Each point is reached from the start by the listed moves, each made once or not at all, plus a little noise. Say if it took an odd or an even number of moves. Then give how often each move was made.

Moves:
(1): [ 2.21 -1.54  0.03]
(2): [ 0.56  2.56 -1.51]
Start: [0.00 1.87 0.96]
Points:
[2.17 0.21 0.95] => odd (1, 0)

Moves:
(1): [ 2.07 -0.41 -1.33 -0.77  0.19  0.29 -0.44 -1.69  0.25 -0.07 -0.99  0.63]
(2): [ 0.23  1.98  0.94  0.51  0.04  1.15  1.12  0.67 -1.15 -0.57 -0.91  0.34]
(3): [ 1.23 -0.78  2.16 -0.98 -0.89 -0.68  1.71 -0.49 -0.59 -0.89  0.13  0.39]
(4): [ 0.69 -0.85  0.48  3.09 -0.34 -0.28 -0.59 -0.03  0.46  0.22  0.30 -0.54]
(5): [ 0.54  0.16  0.76 -0.02  2.76 -0.33 -0.53 -0.72  0.48  0.19 -0.13 -0.38]
(6): [-0.37 -1.16  0.17  0.23  0.28  1.55 -0.06  0.53 -0.57  0.26  0.56  0.14]
(7): [-0.87 -1.25 -1.35  0.74  0.73  0.50  3.23 -0.87  1.75  0.94  0.54 -0.57]
(8): [ 0.81  0.07  0.43 -0.45  0.22 -0.69  0.64  2.78 -0.60 -0.23  0.00  0.01]
(9): [ 0.19  1.02  0.34 -0.44 -0.52  1.71 -1.18  0.66  2.65 -0.09  0.32 -0.12]
Start: [-2.18 -0.07  1.83 -0.82 -2.33  0.38  0.64 -0.62  0.38 -1.05  0.01  0.61]
Points:
[-1.80  2.83  3.13 -0.71 -2.88  3.24  0.52  0.76  1.90 -1.62 -0.49  0.90] => even (0, 1, 0, 0, 0, 0, 0, 0, 1)
[ 1.36 -2.43  3.61  2.04  0.26  2.58  5.06 -3.22  1.05 -0.96 -0.40  0.71] => odd (1, 1, 1, 1, 1, 1, 1, 0, 0)
[-1.75 -2.13  2.70 -1.04 -2.53  0.23  5.68 -2.01  1.59 -0.98  0.72  0.53] => even (0, 0, 1, 0, 0, 0, 1, 0, 0)
[-1.62  0.01  2.58 -0.79  0.40  0.17  0.14 -1.37  0.93 -0.84 -0.01  0.14] => odd (0, 0, 0, 0, 1, 0, 0, 0, 0)
[ 1.27 -0.27  2.12  1.10 -0.22  1.80 -2.10 -2.51  4.12 -0.74 -0.48  0.17] => even (1, 0, 0, 1, 1, 0, 0, 0, 1)
[-0.32 -0.82  4.84 -2.40 -3.34  2.20  1.84  2.88  1.28 -2.03  1.05  1.03] => even (0, 0, 1, 0, 0, 1, 0, 1, 1)

Moves:
(1): [ 1.69  1.35 -0.54  1.48  0.55  1.42 -0.19 -0.66 -0.51 -0.91  0.98  0.77
 -0.82  1.59 -0.12  0.89  0.96  3.02  0.83  0.05 -0.97]
(2): [-0.80  4.12 -1.75 -0.71 -1.09  0.53  0.07  1.25  0.35  0.51 -0.75 -1.01
 -1.00  2.99 -2.54  0.85 -1.91 -0.74 -0.15  0.72 -0.90]
(3): [ 0.76  0.60  1.84 -0.19  0.52 -1.84 -0.69  0.03 -0.64 -0.14  1.11 -0.20
  1.02  0.66  1.56 -0.34  0.37  0.55  0.70 -0.56 -0.95]
(4): [-1.48  0.55  0.57  1.45 -0.07  0.92  2.38  0.26 -0.85  1.69 -0.53 -1.61
 -0.45  0.14  1.50  1.31 -0.77  0.13  0.65 -1.05  1.26]
(5): [-1.37  2.67 -1.24  0.32  2.68 -0.59  0.18 -0.52 -0.17 -1.06 -0.02 -0.27
 -0.13  0.38  1.81  1.18  0.80  1.38 -1.09  1.68 -1.36]
(6): [ 0.51 -1.02  0.88 -2.84  0.67  1.33 -0.39  0.97  0.33 -0.62  1.04 -0.64
  0.30 -0.50 -0.51  0.05 -0.65 -0.30 -0.14  0.98 -0.52]
(7): [ 1.00  0.14  0.02 -1.61 -0.45  0.03  2.00 -0.44 -0.04 -0.44 -0.22  0.68
  0.02 -0.85  0.54  0.58  0.48  0.39 -0.68 -1.04 -1.22]
(8): [ 0.12 -1.38 -0.19  1.29 -1.16 -0.41  0.33  2.71  1.07  0.50 -1.41 -2.09
 -1.48 -1.94  0.42  0.45 -0.84 -0.13  0.04 -0.41 -1.58]
(9): [-0.21 -0.25  0.71  0.26 -0.67  0.03  0.64 -1.33  1.32 -0.24  1.59 -0.27
 -1.38 -1.12 -0.46 -1.19 -0.71 -0.85  0.56  0.32  0.19]
(10): [ 1.09 -0.34  0.59  0.26  0.32  0.38  0.47  0.08 -0.61  2.29 -0.65  0.26
 -0.19 -0.50  0.07  0.10  0.73 -0.04  0.36  1.01 -0.32]
(11): [ 0.08  0.57 -1.72 -0.32  0.04 -1.00 -0.85  1.61 -1.13 -0.51  1.70  1.54
  0.06 -0.31 -0.47  1.30 -2.36 -0.15  0.00  0.23  0.56]
(12): [-0.71 -0.38  1.35  0.23 -0.02  0.67  0.60 -0.04  0.47 -0.66 -2.45  1.64
  0.60 -1.11 -0.37 -1.12 -1.67  0.07  0.84  0.42 -0.73]
(13): [ 0.80 -1.25 -1.53 -1.61  0.54 -0.46  0.36 -1.42  1.42 -0.09  0.84  0.47
  2.09 -0.25 -0.52  0.00  0.04 -1.75  2.68 -0.73 -1.20]
(14): [-0.29 -2.22 -1.37  0.11 -0.27  0.23  0.01  0.51  0.20  1.09 -0.18  1.02
 -0.93  1.39  3.66 -0.46 -0.05  1.69 -0.72  0.06 -0.72]
(15): [ 0.00  1.31 -0.26 -0.29 -0.87  1.47 -0.84 -0.36 -0.45 -0.69 -0.59 -0.26
 -0.73 -0.86  1.13  0.85  0.75 -0.76  0.63 -0.25  0.15]
(16): [ 0.29  0.62  0.07 -0.56 -1.49 -0.35 -0.33 -0.25  0.21 -1.01 -0.91  0.54
 -0.01  1.10 -0.14  1.85  0.18  1.57  0.71  1.93  0.71]
(17): [-1.78  0.55  0.88  1.00 -1.95  1.02  0.76  1.25  1.12 -0.20  1.68 -0.65
  2.59 -0.37 -0.30  0.49  1.89 -0.65 -0.62  0.75 -0.84]
(18): [ 0.39  1.34 -1.43 -1.27 -0.36  0.31 -0.25  0.40  0.21  0.75  0.16 -0.48
  2.01 -1.08  0.82 -1.20 -0.06  3.37  0.88  0.37  1.57]
(19): [-2.16 -0.07 -0.14 -0.66  1.00 -0.27 -0.31  1.38 -0.41 -0.15  0.47  0.69
 -0.57  0.23 -1.90 -0.41  1.09  0.01  0.99 -0.23 -0.22]
(20): [ 0.01 -1.08  0.03  0.66 -0.56 -0.07  1.35  0.58 -1.44 -1.11  0.32 -0.18
 -0.41 -0.38  0.03 -1.19  0.24 -0.44  0.26  0.89 -0.15]
Start: [ 1.94 -1.05  0.04  0.01 -0.83 -0.59 -0.20  2.25 -0.86 -1.35 -1.65  3.14
  0.27  0.28 -1.14 -0.07 -0.36  0.96 -0.13  0.42 -0.09]
Points:
[-5.24  6.01 -2.14  2.24 -4.18  1.53  3.36  8.52 -1.45 -2.84 -3.44 -1.88
 -1.67  1.40 -1.25  5.44  0.90  1.38  1.25  4.29 -3.06] => odd (0, 1, 0, 1, 1, 0, 0, 1, 0, 0, 0, 0, 0, 0, 1, 1, 1, 0, 1, 1)
[-2.15  5.16 -1.49  2.39  1.20  2.20  2.53  6.31 -2.84 -0.02 -0.36  5.07
  3.45 -0.61  0.05  2.24  0.03  8.04  2.53  3.53 -1.27] => odd (1, 0, 0, 1, 1, 0, 0, 0, 0, 1, 1, 1, 0, 0, 0, 0, 1, 1, 1, 0)
[-0.78 -2.37 -0.37  2.84 -2.78  1.69  2.06  3.70 -0.79 -3.00  3.29  4.73
 -1.40  1.34 -0.42 -2.18  2.96  3.71  1.17  2.40 -3.09] => even (1, 0, 0, 0, 0, 0, 0, 0, 1, 0, 0, 0, 0, 1, 0, 0, 1, 0, 1, 1)
